Each row is a point. Each copy is the shape, with its points in the same order, stretched, turned, moved and blurred by noise. Some copies are also mirrored. Which?

Shape, 5 rows:
[[ -4.0  12.4]
 [  0.0 -27.6]
 [  5.3  25.2]
 [  4.8   8.7]
 [-14.8   4.7]]
Copy 1:
[[ -8.2   5.9]
 [  2.5 -31.9]
 [ -1.7  18.9]
 [  0.0   3.5]
 [-16.3  -3.4]]
Copy 1 is: only turned
Copy 2, 5 rows:
[[-10.0 -12.1]
 [ -3.9  27.6]
 [ -1.1 -26.7]
 [ -1.3  -9.7]
 [-20.3  -3.7]]
Copy 2 is: mirrored
Copy 3 (5 x 2):
[[ -3.5  11.6]
 [ -3.0 -32.0]
 [  8.7  23.8]
 [  5.2   5.7]
 [-14.5   5.9]]
Copy 3 is: only turned

Shape (9 x 3):
[[ 30.9  12.5 -22.0]
 [-18.0  -4.6  -9.4]
 [  0.9  -4.9   2.6]
 [ 14.2  12.3 -26.2]
 [ 18.4  16.8  12.1]
 [  3.2 -24.9   2.5]
 [-11.2   6.7  -8.0]
 [ -2.9   3.3  15.8]
 [-11.4  -6.8   7.5]]
Copy 1 (9 x 3):
[[ 24.8   4.2 -35.2]
 [-18.3   0.8   1.9]
 [  4.0  -2.4   5.6]
 [  6.3   7.7 -31.3]
 [ 28.1  17.0   0.5]
 [  3.8 -22.9   9.1]
 [-10.4  11.0  -1.4]
 [  5.5   9.2  17.8]
 [ -5.0  -0.8  16.0]]
Copy 1 is: only turned
Copy 2, 9 rows:
[[ 28.2  15.6 -21.2]
 [-19.5   4.4 -13.3]
 [ -0.5   1.2   2.0]
 [ 12.7  18.6 -28.3]
 [ 19.7 -13.8  -4.5]
 [ -5.8  10.1  13.1]
 [ -9.4  -0.3 -20.7]
 [  0.8 -13.5   2.0]
 [-11.9  -5.3   0.0]]
Copy 2 is: mirrored

Shape (9 x 4):
[[ 16.6  -4.3   7.3  -5.8]
 [ -9.0 -16.0 -18.0  -1.5]
 [ -7.9  13.8  -5.2  -5.4]
 [ 25.6   2.7   4.0  -4.7]
 [ 28.6 -25.0  19.9   2.5]
 [-20.4   2.7   3.5 -25.1]
 [ -7.8   8.2  -2.6 -10.9]
 [ -1.5   3.9   8.8  -4.5]
 [ -7.9   9.9  31.5  13.8]]
Copy 1, 9 rows:
[[ 18.3   1.7   5.0  -3.4]
 [ -8.2 -17.3  -6.6  -6.9]
 [  1.7  16.5  -9.0  -6.6]
 [ 25.5   2.3   0.8   3.9]
 [ 31.5 -18.5  21.1   6.4]
 [ -2.5  11.3   3.0 -31.6]
 [  5.0  15.0  -8.2 -17.8]
 [  6.7  13.9   7.9  -5.9]
 [  0.7  24.8  33.1   5.6]]
Copy 1 is: only turned
Copy 2:
[[ 20.6  -7.8   2.5  -7.0]
 [ -8.1  16.6  -2.8 -20.2]
 [ -4.1  -3.0 -21.6  -1.1]
 [ 30.2  -6.0  -4.9  -4.0]
 [ 30.9  -8.6  30.0  -7.4]
 [-16.7 -21.9 -15.7 -15.4]
 [ -4.3  -7.2 -17.9  -6.3]
 [  1.6 -11.7  -6.0  -0.2]
 [ -6.1 -19.2   5.8  23.1]]
Copy 2 is: mirrored

Shape, 10 rows:
[[-29.2  -9.1  15.0 -11.6   2.0 -22.6]
 [  9.2 -15.3  -3.6  15.3  -8.7 -12.0]
 [  6.1   3.7  -6.1  12.3  -6.2 -13.4]
 [ 20.6  -5.1   9.4 -20.1   4.3  19.4]
 [  3.2  14.3   7.7   3.7   4.3  -1.9]
 [ -3.6  -0.3  33.0 -13.2  -1.0  21.4]
 [ 20.9 -18.3 -11.9  14.6  -7.8   2.7]
 [  0.0   7.4   1.9  -6.4 -19.7 -26.5]
 [  3.1 -11.5   3.5 -26.7 -19.5  23.0]
 [-10.5   8.5  14.6  -9.1   9.3  19.3]]
Copy 1, 10 rows:
[[-20.9 -11.1 -16.4 -10.0 -12.3  16.1]
 [ 11.7  -2.0 -10.8  13.7  -5.1   1.0]
 [  3.3  13.3  -6.0   5.7  -2.2   7.6]
 [  8.2 -15.2  21.6 -11.1  -3.6 -30.5]
 [ -3.6   5.4   8.6  -3.9   5.9   4.0]
 [-13.2 -27.5  28.4  -5.4  -3.7 -14.5]
 [ 18.1  -3.0  -3.8  18.0  -1.8 -16.1]
 [ -3.1  13.9  -4.7  -4.5 -23.7  19.0]
 [ -8.7 -12.6  16.8  -0.6 -22.7 -31.8]
 [-19.4  -9.1  16.4  -6.9   8.3 -12.2]]
Copy 1 is: mirrored
Copy 2, 10 rows:
[[-32.0 -13.6  23.6  11.5   3.9 -19.9]
 [  7.5 -15.5   7.6  24.4  -4.7   8.2]
 [  1.5   3.1   3.9  19.5   4.8   7.2]
 [ 22.2   7.6  15.6 -20.6  11.3 -18.7]
 [ -4.0  13.4  15.7  -2.2  13.9   1.2]
 [ -6.0   6.7  35.9 -24.7  -0.6 -14.1]
 [ 20.5 -13.1   1.0  12.2  -6.3  11.4]
 [ -6.3  10.2   7.9  23.0  -3.9 -20.6]
 [  0.9   4.8   3.1 -19.7 -17.0 -27.4]
 [-14.3   9.6  19.9 -28.1  12.6  -5.8]]
Copy 2 is: only turned

Shape:
[[-21.7  27.5   4.0  25.3  -8.3  -9.3  -5.9  15.2]
 [ 20.2   8.9 -12.9  26.1  20.8  -1.3  11.1  16.1]
 [  0.2  -9.9  11.7 -11.8  19.8   4.8  17.9  -1.6]
 [ -5.4  14.3  12.3 -14.2 -13.8  -3.8  -5.0 -12.4]
 [ -8.2 -10.0  16.5  30.8  -5.2  -8.5 -24.1  -6.7]
 [ -5.6  -8.6  15.6  22.1   7.8  24.8  -9.4  -8.4]
 [ -9.1  -2.8   7.5  -7.7   1.2  -5.4 -20.9  15.5]
 [ 20.3  12.5   8.8  -6.6  -4.1  -0.3 -15.3  11.4]
 [  8.1  17.9  24.0  -6.9   9.4  10.2 -10.8 -12.4]
 [ 12.0  -5.1  -6.7  -7.5  30.1  23.2  11.7  -0.8]
 [ 21.0  -1.7  -5.8 -11.9 -11.5 -11.1 -11.9 -10.3]
 [  1.4  -1.2  19.3   9.7   3.5  27.0  15.4 -10.4]
 [ 12.1   3.5  12.8 -11.1  10.9  18.1  -1.5  21.8]]
Copy 1 (13 x 8):
[[-42.0  21.4  -2.8   2.6  -6.5 -10.0 -13.7   5.1]
 [  1.7  25.2 -17.3  24.5   5.4  10.8   8.3  24.9]
 [  0.7 -13.3   2.0   6.4  20.9  12.7  14.1  10.6]
 [-10.7   5.0   6.7 -21.3   0.7  -3.2  -6.4 -13.4]
 [ -8.6  -1.8  -3.4  20.9  -1.5 -17.4 -31.9  -9.4]
 [ -7.8 -12.9  -1.0  22.7  -7.6  15.7 -20.5  -8.0]
 [-15.6 -11.2 -15.2 -11.9  10.9  -4.1 -20.2   9.5]
 [  4.0  12.2  -6.4 -17.5   4.9   7.3 -19.4  12.1]
 [ -5.8   7.7   6.8  -8.2  13.3  21.5 -20.2 -13.0]
 [  7.0  -8.1 -15.9   9.9  10.9  34.6  14.3   8.5]
 [ 20.9   7.7 -12.0 -15.4   0.3  -9.9  -2.8  -5.6]
 [ -2.0  -6.4  14.7  13.2  -7.4  19.7  -0.5  -1.0]
 [ -3.5  -7.1  -5.0 -10.8   9.5  25.2 -10.7  25.5]]
Copy 1 is: only turned
Copy 2, 13 rows:
[[  4.5  25.4   8.6  21.2 -25.2  -9.3 -22.4  21.9]
 [ 37.9   9.5   4.9  -0.3  14.9 -12.5   1.6  13.7]
 [ -4.6  -9.9  24.2 -11.0  13.8  -0.9  18.3  -5.9]
 [-32.3   2.9  -7.3   5.2   0.4  -4.5 -11.4   3.8]
 [ 10.9  -5.6   8.8  13.3 -22.3 -11.2 -30.6 -16.8]
 [ 16.9   1.0  21.4  20.5  -0.2  11.9  -6.9 -21.5]
 [ -9.5   1.4  20.0 -12.3  -0.7   4.5 -28.0   2.1]
 [ -3.5   0.8   0.1  -0.2  22.6  -3.7 -27.0  18.3]
 [-14.9   9.8  10.1  14.9  23.5  -8.1 -10.8  -3.1]
 [ 13.2   6.9  16.1  -9.6  33.1   9.9  20.7 -10.6]
 [-12.6 -11.9 -21.1 -14.0  15.4  -4.3 -16.9  -1.1]
 [  4.2  -5.5  17.3  23.9   8.3  10.6  13.9  -6.8]
 [  2.4  -2.2  24.3  -5.9  30.2  12.3 -10.3  16.3]]
Copy 2 is: mirrored
